Each row of a before or after table is a point. One or more steps were done to the points. Then noise was added and the rows were shuffled. The steps act on columns, c1 being the first. Name the steps. A step turns or swaps two columns, mirrors them in a line or flattens them onto one, adds a multiple of one to another, or multiplies or shifts one. Angles are multiples of 10 degrees, from the lower column toward the higher: turns from -170 to 170, lines from 10 to 170 but not 90. Use the fewest steps. Two steps may share a column if one is a turn and the other turns, adds or multiplies; they go together, in the order done. Otherwise the lowest column goes first.

Before:
1,23
-22,44
-8,10
4,-2
30,-9
-37,61
-37,40
8,57
2,7
-9,86
-5,3
2,-35
-57,11
After, 13 rows:
-48,13
7,7
7,62
-12,40
-3,3
10,43
51,85
2,-3
24,-7
17,25
49,56
-23,-37
1,12
Steps: add 0.7 times c2 to c1

Before:
-3,29,21,-5
5,11,4,17
5,14,4,-37
8,7,-20,-15
-7,-4,157,-16
-3,-8,-20,-3
-60,6,-4,-22
2,-19,-13,-11
After, 8 rows:
-25,10,3,11
-89,6,-2,-28
-37,-2,156,-15
-24,14,5,-47
-33,29,21,-27
-33,-9,-20,3
-26,-19,-15,5
-22,8,-20,-22
Steps: shift c1 by -30; add -0.7 times c2 to c4

Before (8 x 6):
-2,6,6,-53,-47,52
18,-20,19,-31,-40,29
28,-28,-33,0,12,-9
17,12,43,-52,-16,101
-8,-72,-3,12,15,-39
-22,1,1,3,-20,40
29,-26,11,32,5,-58
14,-59,-17,35,-30,12
After, 8 rows:
-28,-27,9,10,-15,-42
3,6,19,62,-30,26
-18,41,-88,-80,-20,-13
9,-43,20,29,9,14
-20,29,-25,-22,19,-33
-45,37,-32,-69,6,5
12,1,31,-5,-33,-6
-41,12,-32,-34,-22,7
Steps: turn c1 and c5 by -90 degrees; shift c2 by 30; turn c3 and c6 by 150 degrees; turn c4 and c6 by -40 degrees

Before:
-46,25,0,9,6,67,-49,-28,18
13,12,-3,8,22,-7,-47,9,17
-41,28,-35,-44,15,3,-21,-18,3
-13,23,-7,-14,7,-26,-34,-14,11
-69,-77,8,8,5,-3,16,32,20
22,28,-32,9,19,-10,40,-13,-91
-26,20,35,3,9,31,-46,-30,9
18,1,-12,-29,81,35,7,66,17
6,-46,127,-42,6,5,-35,-24,-3
24,-75,-34,42,4,-7,-49,62,-13
-13,20,-30,-38,74,34,-27,-20,-17
10,-6,16,-40,10,20,28,-28,20
-8,18,-34,-16,53,-9,-39,-32,3
10,14,-29,40,38,-23,-33,-35,-38
After, 14 rows:
18,-1,33,14,86,36,8,66,17
-48,27,-8,-8,5,70,-46,-30,10
-23,14,-28,17,10,31,-49,-30,11
-64,-74,-13,1,6,-8,21,35,25
10,19,-2,-50,38,-21,-36,-32,-37
-14,25,18,6,5,-23,-33,-9,13
20,26,17,-27,17,-12,40,-13,-95
-35,30,53,11,19,3,-17,-19,2
-10,18,33,-10,58,-12,-39,-30,3
5,-50,-69,114,2,3,-35,-21,5
17,9,-1,-11,21,-11,-44,6,15
-13,15,45,14,71,31,-24,-19,-20
15,-3,10,43,8,18,34,-25,14
28,-76,-4,-55,8,-11,-44,57,-16
Steps: turn c3 and c4 by 140 degrees
